Each row is a point. The window is the flat piece filled in between its corners: a triangle in 3 columns, a solid with four corners in 4, and so on. A path goes straight from each point to the next, and from the last back to the first. After which points does the path pass through the window?
In the rows, 128 means zero.

Window:
[168 177 167 137]
[70 86 156 140]
[148 153 115 122]
[81 170 117 105]
Path:
(1): [99 115 145 114]
(2): [171 168 154 92]
(3): [145 197 122 168]
(4): [67 150 136 173]
(5): [98 122 170 105]
(6): [163 133 155 128]
(7): [150 148 131 185]
(8): [171 211 96 140]
(9): [175 190 119 70]
(10): [147 151 166 83]
(11): [111 176 125 164]
(12): [90 126 129 173]
Through the window after points: 10, 12

Window:
[82 123 93 162 124 141]
[118 153 194 109 199 142]
[163 100 190 89 138 145]
[186 143 82 120 111 156]
[151 168 225 80 138 176]
[92 173 37 66 122 150]
Path:
(1): [104 130 117 120 138 178]
(2): [153 132 119 90 147 206]
(3): [146 160 125 74 133 124]
(4): [115 156 85 111 117 130]
(5): [126 126 82 94 148 218]
(6): [158 98 168 98 152 172]
(7): [148 135 192 89 108 92]
(8): [158 152 170 133 98 87]
(9): [170 107 153 104 178 201]
(10): [164 131 102 109 130 189]
(11): [164 158 105 108 116 135]
(12): [132 159 112 101 103 103]
(13): [126 125 102 109 131 186]
(14): [105 108 64 102 157 194]
(15): [136 167 81 117 99 96]
(16): [115 160 122 121 119 119]
Through the window after points: 4, 6, 10, 16

Window:
[100 158 134 110 170 70 88 152 131]
[93 122 132 120 149 67 248 182 115]
[152 145 56 115 71 176 122 106 132]
[178 164 76 193 191 173 125 120 174]
[138 147 145 185 156 57 191 126 143]
[117 168 137 181 37 196 241 164 117]
[90 124 161 157 187 108 121 88 135]
[108 91 136 144 150 96 79 150 152]
[149 119 208 106 125 161 84 90 156]
Path:
(1): [144 126 144 142 164 109 99 160 83]
(2): [150 128 127 144 146 134 111 123 104]
(3): [112 139 111 117 136 119 117 102 227]
(4): [88 152 153 129 154 130 123 94 220]
(5): [138 102 166 149 158 110 107 123 70]
(6): [174 119 149 162 148 151 157 112 51]
(7): [93 166 145 141 121 127 156 112 194]
(8): [113 141 127 149 131 103 142 125 167]
(9): [147 120 125 149 147 103 126 146 98]
(10): [149 147 150 168 94 171 191 164 62]
(11): [84 171 115 158 73 147 197 139 200]
(12): [91 146 136 131 135 94 136 109 222]
(13): [148 131 152 146 155 133 117 123 119]
(14): [144 126 150 180 139 115 170 126 94]
(15): [107 144 131 146 132 113 188 127 175]
(16): [98 150 123 127 149 103 130 121 194]
Through the window after points: 4, 8, 10, 12, 16

Window:
[97 138 111 158 140 123 164 179 105 110 86]
[157 101 227 129 139 139 93 135 102 209 121]
[69 120 99 69 225 153 128 29 176 97 183]
[80 50 156 120 159 164 76 68 95 144 137]
[77 184 133 111 106 105 162 136 133 23 85]
[178 48 129 105 186 187 110 101 145 83 186]
[156 48 170 76 104 106 91 175 98 194 125]
[113 120 89 117 224 115 66 48 177 60 172]
[154 148 119 153 72 101 172 129 91 119 102]
[114 187 83 118 97 157 125 142 140 84 85]
[132 188 107 114 138 128 146 140 50 77 99]
Path:
(1): [125 129 129 98 138 138 158 96 140 71 34]
(2): [94 157 128 122 119 113 135 137 119 69 155]
(3): [95 140 143 115 119 129 130 160 104 116 174]
(4): [138 119 131 110 129 138 141 129 103 106 87]
(5): [132 140 116 130 130 118 153 109 121 113 60]
(6): [133 138 120 136 99 127 142 136 104 109 142]
(7): [105 142 148 122 102 118 114 156 104 141 161]
(8): [157 92 144 98 117 134 168 139 99 100 17]
(9): [127 147 107 105 131 154 141 126 114 94 40]
(10): [109 163 103 136 113 134 128 148 129 99 132]
(11): [109 170 106 144 162 138 73 106 125 93 234]
(12): [126 102 113 109 184 115 103 77 151 88 114]
(13): [163 89 153 96 152 127 121 114 120 163 55]
(14): [113 109 160 113 117 139 121 145 100 139 162]
(15): [93 151 114 126 131 139 112 123 135 79 181]
(16): [130 121 113 87 177 125 133 81 146 91 50]
Through the window after points: 1, 5, 9, 11, 15

Window:
[157 64 107 157 171 23 116 166 105 72 181 61]
[99 140 159 173 75 12 202 151 140 131 67 135]
[165 100 63 58 123 155 133 113 123 196 206 138]
[125 141 78 156 84 86 73 19 160 134 147 105]
[123 82 123 171 176 108 97 62 145 142 123 143]
[64 79 76 98 86 63 90 131 137 149 114 103]
[65 114 106 158 127 166 141 113 112 104 109 83]
[95 140 123 158 135 118 185 149 195 101 104 131]
[99 128 132 133 167 139 111 144 160 232 154 115]
[28 138 119 107 164 21 131 114 112 99 117 149]
[76 118 160 95 102 82 102 144 113 115 123 157]
[192 132 113 118 105 140 163 170 157 166 70 53]
Path:
(1): [119 136 77 181 166 92 100 109 120 141 129 135]
(2): [143 163 90 163 87 103 110 158 126 155 119 189]
(3): [43 88 147 85 142 84 156 71 149 140 121 69]
(4): [126 71 169 90 155 94 185 84 142 169 139 105]
(5): [120 112 101 177 145 105 92 103 144 130 107 132]
(6): [110 127 107 149 116 65 119 179 120 127 110 162]
(7): [75 109 168 118 121 43 173 79 141 111 120 76]
(8): [65 99 161 76 118 64 138 113 146 126 148 90]
(9): [104 129 96 139 137 78 113 135 109 124 120 159]
(10): [107 130 82 173 117 91 115 116 109 129 115 160]
(11): [83 110 150 84 114 107 122 82 201 169 125 75]
(12): [102 84 141 122 125 107 146 102 169 137 130 96]
(13): [95 173 77 155 137 115 109 143 109 132 124 158]
(14): [131 119 82 141 126 99 114 129 126 144 128 130]
(15): [142 94 118 102 128 111 135 103 149 152 154 87]
(16): [110 84 138 123 122 92 113 77 160 139 135 108]
Through the window after points: 4, 6, 8, 12, 14, 16

Window:
[73 139 85 169 107 129 112 146 123 70 106 131 121 90]
[184 120 191 173 163 157 95 128 76 139 128 132 204 120]
[139 157 156 89 79 145 85 149 183 82 125 50 106 194]
[205 142 128 171 111 154 89 126 76 205 175 110 196 163]
[117 181 170 149 69 214 135 110 178 89 158 75 132 205]
[208 84 128 162 138 206 50 89 126 149 142 101 148 179]
[104 105 131 142 99 90 129 141 143 80 181 229 156 70]
[173 101 154 192 125 123 113 85 147 172 137 89 186 132]
[78 156 152 141 106 125 108 118 138 131 96 176 82 120]
[97 127 104 118 133 148 160 177 182 116 112 172 136 99]
[148 114 135 166 130 119 173 160 125 108 167 158 86 64]
[61 76 120 107 126 113 164 128 94 106 138 166 123 95]
[117 204 144 146 161 151 113 124 193 92 185 64 110 225]
[107 158 95 90 111 102 182 99 141 56 121 198 116 63]
Path:
(1): [180 118 131 166 108 144 128 129 114 140 139 134 147 181]
(2): [154 119 130 165 71 130 154 127 124 81 107 158 131 197]
(3): [112 139 155 128 171 160 91 119 158 130 170 102 141 66]
(4): [103 171 134 118 123 147 76 119 156 130 174 108 165 53]
(5): [146 129 134 167 110 148 125 131 114 124 132 135 137 160]
(6): [145 132 117 139 120 111 155 125 142 89 113 166 129 130]
(7): [89 155 131 104 109 156 124 89 113 131 190 128 146 39]
(8): [146 143 133 151 126 147 93 127 114 160 162 120 178 107]
Through the window after points: 4, 6, 8
